Rows are points. Each copy is the shape, with its points in the same order, turned, moved and blurred by noise. Some copies are also mirrored. Which?
In the rows, 128 means zero.

Shape (9 x 3)
[[127  70 109]
 [174 140 176]
 [117 154 134]
 [143 146 132]
 [137 143 141]
 [ 87  66 136]
 [158 184 146]
 [ 87  92 106]
 [136 167 130]]
Copy 1 (9 x 3)
[[ 91  96  97]
 [ 98 132 190]
 [161 127 146]
 [133 138 144]
 [136 126 150]
 [121  53 107]
 [143 170 188]
 [128  84  91]
 [150 154 156]]
Copy 1 is: mirrored
Copy 2 (9 x 3)
[[ 78 108 102]
 [105 181 179]
 [146 126 151]
 [124 155 154]
 [133 146 155]
 [ 84  71 146]
 [163 179 164]
 [104  85 113]
 [155 154 146]]
Copy 2 is: mirrored

Shape (9 x 6)
[[117 183 139 186 133 142]
 [175 104 136 179 121  97]
 [117 123 129 113 166 156]
 [148  98 117 110 102  93]
 [112  87 140 155 128 106]
 [104 124  89 137 112 135]
 [147  99  97 107 107 133]
 [131 214 148 116 102 126]
 [151 190 123 110 114  42]]
Copy 1 (9 x 6)
[[153 194 125 125 117 158]
 [187 142 167 184 108 105]
 [147 104 129 113 171 139]
 [159  96 162 136 105  68]
 [128 111 151 173 118 117]
 [138 117 102 127 114 105]
 [172  88 128 119 118  87]
 [149 190 158  59 109 110]
 [137 189 175 103 123  40]]
Copy 1 is: only turned
Copy 2 (9 x 6)
[[115 185 146 181 103 148]
 [170  95 134 189 115 141]
 [108 128 140 115 145 168]
 [164  90 121 119 110 122]
 [119  91 113 161 120 125]
 [126 140  91 124 101 151]
 [156 102 108 100 101 161]
 [147 188 184 129  82 122]
 [192 165 160 131 118  62]]
Copy 2 is: only turned

Shape (13 x 9)
[[136 109 146 160 127 141 132 138 101]
 [116 140 154 162 153 125 126 138  89]
 [130  68  96 141 116 124 104  86 169]
 [112 145 188 115 146 148 159 150 122]
 [134 147 154 114 149  76 146 130 109]
 [134 143 127 142  76  96 104  79 160]
 [ 80  94 111 170 118 130 114  70 189]
 [ 90  79 100 190 111 120 166 167 109]
 [108 113  61 129 120 168 127 116 133]
 [ 96 144 179 128 140  86 104 148  98]
 [136 113 117 113  75  85  72 126 154]
 [132  92  52 167 138 171 132 141 165]
 [114 123 161 115 141 131 154 141  63]]
Copy 1 (13 x 9)
[[131 127 141 150 117 119 137 138 124]
 [101 143 134 155 144 126 129 153 120]
 [124 103 122 141 105 115 146  58 198]
 [ 87 125 138 127 124 162 173 188 129]
 [ 96 122  98 105 164 109 151 159 126]
 [ 82 122  82 107  83  98 114 100 180]
 [ 81 133 119 171  91 118 155  70 225]
 [148 186 150 174 107  85 187 125 142]
 [118 152 148 123  93 153 168  54 145]
 [ 73 140 144 115 157 104 121 181 143]
 [117 128 122  77 104  85 105 105 190]
 [166 158 123 158 100 167 163  63 172]
 [ 96 122 162 126 134 116 169 161  88]]
Copy 1 is: mirrored
Copy 2 (13 x 9)
[[149 110 148 164 128 136 112 122 110]
 [125 115 147 169 152 126 107 149 114]
 [147  65 121 115 104  90 123  62 150]
 [126 138 177 126 159 164 134 155 134]
 [154 122 145 121 181  94 135 163 123]
 [149 132 156 108 110  49  96  91 150]
 [101  68 164 131 104  76 118  63 182]
 [151  80 151 210  96 119 168 129 136]
 [112 119  89 149  97 119 150  80 151]
 [125 109 160 123 147 101 111 192 114]
 [169 108 124  86  80  64 103 125 139]
 [146  90  88 173  99 143 136  68 185]
 [125 131 150 144 153 140 151 154  79]]
Copy 2 is: only turned
Copy 3 (13 x 9)
[[109 134 148  99 128 129 113 130 163]
 [ 91 131 168 132 148 108 108 113 143]
 [135  76  67  99 112 151 107 107 142]
 [134 139 191 153 134 134 152 131 139]
 [145 146 150 139 133  81 129 139 117]
 [158 115  97 150  70 114  68 127 135]
 [122  48  92 143  85 152 110  80 146]
 [ 51  92 126  90  92 103 154 125 173]
 [ 89 133  70 131  94 170 143 116 136]
 [119 118 173 139 145  99 100 147  97]
 [156  94  86 113  93 125  78 179 115]
 [ 79 110  55 130 117 162 154 117 188]
 [116 165 187 104 133 124 146 125 109]]
Copy 3 is: mirrored
Copy 4 (13 x 9)
[[114  97 149 140 133 132 109 115 110]
 [103 103 166 131 159 108  93 135 105]
 [143  86  93 106 134 132  78  43 148]
 [ 94 111 200 107 132 115 133 131 149]
 [125 120 171  90 128  63 104 121 113]
 [110 146 126 119 102  94  52  49 144]
 [ 93  80 108 122 159 117  65  28 174]
 [ 91  51  88 161 136  97 130 123 120]
 [114 129  73 115 167 142 113  96 156]
 [ 97  98 180  95 122  86  61 149 121]
 [138 122 106 102  77 108  44  94 152]
 [151  97  71 158 175 139 124  88 169]
 [ 92 108 165  91 135 119 132 146  92]]
Copy 4 is: only turned

Shape (15 x 11)
[[149 148 170 165 153 164 133 150 103 155 164]
 [131  78 155 117  96 168 125 158 168 113  95]
 [128 163 100 126 163 163 156 108 160  91 107]
 [199 114 118 175  93  83 117 168 155 136 123]
 [107 161 104 182 144 106 129 161 112 108 162]
 [187  97 166 189  96  98 155 160 125 115 153]
 [106 145  85 180 122 176 170 121  99 157 170]
 [145 119 172 104 176 117 163 108  86  95 175]
 [129 131 125 175 145 126 161  89 159 142 188]
 [179  95  89 105 133 115  82 101 173 122 149]
 [140 148  90 101 111  93 113 155  85 160 159]
 [162 164  78 183 123 132  92 144 115  76 143]
 [112 143  99 163 169  91 163 130 114 118 113]
 [130 124 122 169  83 112 118  85 168 159 113]
 [165 150 110 106  79 126 125 154 154 133 129]]
Copy 1 (15 x 11)
[[171  75  87 160 121  91 175  99 128 145 124]
 [ 81 108 173 110 127 119 161  68 102 159 117]
 [101  52 141 143 100 164 122 115 143  97 141]
 [167 163 179 176  96 143 142 104 128 167 124]
 [164  95 115 170  69 113  96 130 117 126 111]
 [178 162 151 172  80 101 163  64 105 140 146]
 [194  62 102 113  98 118 114  93 153 108  85]
 [129  99  89 155 115  56 136  87 136  85 188]
 [154 104  99 162  85 125 119  57 191 111 116]
 [121 126 169 160 158 128  88  86 187 158 161]
 [171 140 119 118 119  86  91 165 148 150 131]
 [176  77 149 177 100 159  73 121 104 146 151]
 [137 105 127 170  97 124 112 145 133  69 101]
 [128 156 109 140 134 180 124  83 158 148  91]
 [122 129 152 104  93 137 129 126 145 177 147]]
Copy 1 is: only turned
Copy 2 (15 x 11)
[[ 67 142  93 148 109 158 170 112 130 133 127]
 [137 159 119 112 117  98 105 133 196  94 126]
 [ 76 115  97 139 176  67 100 111 116 105 160]
 [182 174 130 139 124 120 144  46 110 108 114]
 [100 147 131 148 124  92 155 124  62 144 107]
 [134 162 142 130  74 135 169  67 115  75 107]
 [110 100  77 106 134 122 181 160  78 124 154]
 [ 58 121 145 190 138 150 140 138 112  44 111]
 [107  98 157 144 141 119 187 112 106 111 174]
 [176 155 140 203 183 110 130 109 140  91 161]
 [151 159 117 153 179 159 137 132  76 123  88]
 [131 180  92 170 122  86 122 111  62 138 155]
 [103  86 121 150 145  82 129 106  78 117  97]
 [165 102 157 118 137 129 118  92 129 138 167]
 [148 179 119 119 186 130 112  97 120 113 131]]
Copy 2 is: only turned
